Each row is a point. A path goes straight from each point to the next, and from the last back to the first. The post is the endless flat space through its rows: a point in 2 columns, a line in 3, a plane in 4, and so on, so that a path can go around it. How many times does the path go around the post? Going back the other way cancels.

Post (2 x 3)
[[-0.9 -1.2 -2.4]
 [ 6.9 -1.0  1.7]]
Path (15 x 3)
[[ 1.9 -0.4  7.1]
 [ 2.7 -3.5  5.1]
 [-2.5  1.7  2.1]
 [ 5.9  4.1 -0.1]
 [ 7.1  1.9 -5.1]
 [11.8 -4.0  0.2]
 [ 1.9 -3.1 -0.4]
 [-0.5 -0.7  0.9]
 [-6.0  1.3 -2.2]
 [ 1.9  1.2  2.4]
 [ 1.9  2.3 -1.6]
 [ 5.7 -2.2 -6.4]
 [ 8.8 -4.2  0.7]
 [-1.4 -6.4  1.5]
 [-1.4 -1.1  2.2]]
Times around: 2

Post (5 x 6)
[[-1.0 -1.3 -3.7 -0.3  3.2  2.7]
 [ 1.3 -1.0  4.0  3.3  1.2 -5.6]
 [-3.7 -0.2 -2.9  3.3  5.1 -2.4]
 [-3.4 -0.3  6.0  3.5  1.3  4.8]
 [ 5.6 -6.0  0.3  6.1 -8.0 -1.9]]
Path (18 x 6)
[[ 2.7  2.6 -0.8  5.6 -1.9 -1.4]
 [ 3.5 -5.6  1.5  7.2 -2.3  2.6]
 [ 3.3 -6.0  1.2  1.6  3.8 -3.1]
 [-8.5 -2.4  5.2  6.6 -0.2 -4.4]
 [ 0.4  1.6 -2.0  3.9 -2.6 -8.6]
 [-3.6  4.6  4.8  4.9  3.4 -9.5]
 [-3.3 -1.7  1.4 -2.0  1.0 -2.7]
 [-2.4 -5.2 -0.1  3.6  1.8 -1.1]
 [-3.5 -6.1 -0.8  8.7  1.6  5.1]
 [-0.4 -0.3 -1.2  8.3  4.5 -6.3]
 [-2.6  3.5  2.4  3.7  0.5  3.3]
 [-3.8 -1.8 -0.8  5.4 -3.4 -5.8]
 [-4.7 -6.1  0.5  0.2  3.2  0.4]
 [ 4.4 -9.8 -5.6  4.3 -0.9 -0.6]
 [ 0.6 -3.3  2.9  3.4  1.9  6.3]
 [-2.2 -2.1  0.2 -1.9  5.9  1.8]
 [-1.8 -1.5 -0.8  0.3  2.5 -2.3]
 [ 3.9 -2.5 -0.6  2.8 -5.2 -4.0]]
Times around: 0

Post (8 x 9)
[[-4.8 -1.0 -3.9 -0.6 -0.3  3.7  5.2  3.2  3.4]
 [-6.0 -6.8 -2.9 -3.0 -3.1  4.0  3.0  4.9 -0.5]
 [-0.1  1.1 -1.2  5.6 -7.3 -5.6  0.6 -6.4 -6.1]
 [ 3.5 -1.0 -0.8 -1.4  2.6  3.1 -1.0  1.2 -2.4]
 [ 2.5 -3.4 -1.0  0.3  6.0 -2.6 -5.4  2.0  2.6]
 [-1.6  2.1 -0.1  6.0 -5.7 -0.3 -4.5 -5.5 -4.6]
 [ 5.2 -1.5 -4.2  4.6 -2.9 -2.4 -4.3 -4.5  0.6]
 [-5.7 -5.4  0.5 -0.3 -0.7  4.2  6.7 -3.1  0.0]]
Path (23 x 9)
[[ -4.0   3.8  -0.3   2.2  -5.4  -1.7  -0.1  -2.2   4.4]
 [ -6.8  -1.6  -0.6   3.9  -8.0   4.2  -4.4   1.3  -1.7]
 [ -0.6  -4.4  -4.8   0.0  -8.2   0.8   1.7   6.7  -7.1]
 [ -5.3  -1.9  -4.9   3.9   0.7  -0.2  -3.0  -1.5  -1.6]
 [ -0.2   0.4  -3.6   4.6   2.2  -5.9   0.8  -5.8   3.3]
 [  0.6  -4.1   4.3  -0.4  -0.7  -0.8   2.9  -9.5   0.2]
 [ 10.1   5.3  -2.9  -0.9  -2.6  -4.4   3.7   6.1   0.1]
 [ -3.0  -7.0   4.3   3.7   1.3  -1.6  -1.6   2.7  -5.0]
 [ -1.7  -6.4  -0.8   6.6   1.1  -2.9  -3.3  -4.7   3.8]
 [ -0.1  -0.7  -2.8   3.3   3.0  -4.6   1.5  -2.4  -1.3]
 [ -1.3  -5.7  -6.8   3.2  -2.2   2.6 -10.6  -1.9   7.5]
 [ -3.6   1.1  -3.9   0.7  -5.4   1.2  -3.1   1.8   2.1]
 [  2.9   5.5  -0.5   6.2  -0.9  -0.3  -6.3   3.1   3.3]
 [ -0.2  -3.7  -1.3   6.4  -1.4   2.2  -4.3  -1.4  -2.0]
 [ -3.0  -2.8  -2.4   0.1  -5.9   7.7  -1.0  -0.2  -7.5]
 [  1.3  -0.8  -5.4   1.2  -2.3   0.3   0.4  -8.1  -2.0]
 [ -6.8   1.6   1.1  -1.3   0.6   1.7   2.9  -7.0  -5.5]
 [ -3.1  -0.2  -0.4   1.4  -9.0  -2.4  -0.4  -4.3  -0.6]
 [  7.2  -5.7  -2.0   2.6  -2.6   0.8  -1.2  -1.3   1.3]
 [ -3.7  -1.4  -2.4   4.5  -8.5   7.0   1.1  -1.6  -3.2]
 [ -2.6  -1.7  -3.5   4.9  -0.9  -0.4   1.1  -0.2  -0.7]
 [ -6.4  -2.9 -13.4  -0.2  -7.2   1.3   3.2   4.6   1.4]
 [ -1.2  -3.5  -2.0  -3.9   0.2   1.7   1.4  -3.1  -0.3]]
Times around: 4

Post (11 x 12)
[[  0.5   5.6   2.1  -4.1  -3.8   2.2   8.2   8.7   2.8   2.7   0.2  -2.0]
 [  1.5  -3.0   0.0  -1.8   4.3   0.9  -2.1  -1.7   1.3   0.0  -0.2   0.3]
 [ -0.2   1.7  -1.3  -1.3  -4.4   2.2  -1.3   1.6  -4.5  -3.5  -2.8  -2.5]
 [ -1.3  -0.4  -4.0   1.2  -0.8   2.9  -0.7  -3.5  -4.4   1.5   4.6 -11.3]
 [  3.0   3.4   3.1  -1.6  -1.2  -4.7  -7.5   5.9   4.1   2.6   2.8  10.6]
 [  0.0  -4.3  -8.1   2.8  -2.7   2.8  -0.6  -6.4  -0.9   3.0  -1.0 -10.9]
 [  5.3  -1.2   6.4   1.8  -2.4  -4.9  -7.2   2.2   5.1  -0.7   2.5   1.1]
 [  1.1  -1.8  -0.6  -2.4  -3.3  -1.5  -2.8  -8.2   0.8  -0.9   3.6  -0.2]
 [  3.6  -0.2   6.6  -1.3  -4.6   2.5  -0.1   8.0  -1.0   4.6   1.7   3.3]
 [ -2.2   3.8  -0.5   0.4  -2.8   4.8  -1.0  -7.0  -0.7   3.2  -2.8 -12.1]
 [ -4.0  -2.3  -1.4   4.3   0.8  -2.7  -5.2  -4.1   3.2  -4.5   2.6   3.5]]
Path (18 x 12)
[[ 6.1  6.0  8.0 -1.8 -2.1  2.2  2.9  3.1  7.6  1.4  7.5 -4.8]
 [ 4.0 -1.8 -2.5 -3.5  3.6  2.5  2.4  1.8 -1.9  6.5  6.6  0.0]
 [-1.5  4.9 -0.2 -0.4  0.7 -3.3 -1.3 -2.3  0.0  1.8 -0.1  0.4]
 [-6.2 -4.1  0.4 -0.7 -2.3  0.3  2.5 -4.1 -2.2 -5.5  2.8 -1.8]
 [-0.1  0.9  4.2  1.6 -2.1 -4.7 -2.1  5.1 11.3  0.5  3.2 -4.0]
 [-8.7  0.2 -7.8  4.3 -2.4  4.6 -3.3  1.3 -2.8 -3.3  3.8  7.1]
 [ 2.5  3.7 -2.3 -4.6 -0.2  2.7  0.8  2.8  0.6 -0.5  2.7  0.4]
 [ 2.1 -5.2 -3.3 -3.3 -5.1  4.9 -5.2 -6.0 -1.8  3.7 -0.2 -3.9]
 [-3.4 -4.2 -6.3  0.4 -2.9 -3.4  0.5 -2.9  1.6 -3.3  4.3 -2.4]
 [ 2.0 -4.3 -3.8 -1.3 -9.7 -1.9  5.1  8.0 -6.1 -2.4  1.5  4.2]
 [-1.0 -0.5 -1.4  5.9 -2.1  1.0 -2.4 -3.1 -2.6  4.0  0.6 -2.0]
 [-5.4  9.4  0.6  3.9  2.3  4.0  2.1  3.8  7.0 -0.4 -1.7  4.9]
 [ 3.2  1.1  0.8  0.0  6.4  4.3 -3.7  4.5  4.2 -0.4  4.0 -0.1]
 [-4.4 -2.2 -3.6 -8.2 -1.5  3.9  1.6  2.7 -2.1  1.0  0.7  7.3]
 [-0.5  7.0  2.2 -5.5 -4.7 -0.9 -4.5 -0.4 -5.8 -2.3 -1.9 -3.6]
 [ 1.2  2.0  3.6 -4.7  5.6  0.1  1.2  6.2 -1.5  2.7  2.7  0.1]
 [ 0.9 -0.5  0.5 -0.4  1.2  3.2 -5.5 -0.7 -3.5  5.5  0.9 -8.4]
 [-2.4  1.4 -1.7  3.2 -4.3  7.0 -3.6  5.6 -1.5  2.6  1.0 -7.4]]
Times around: 0
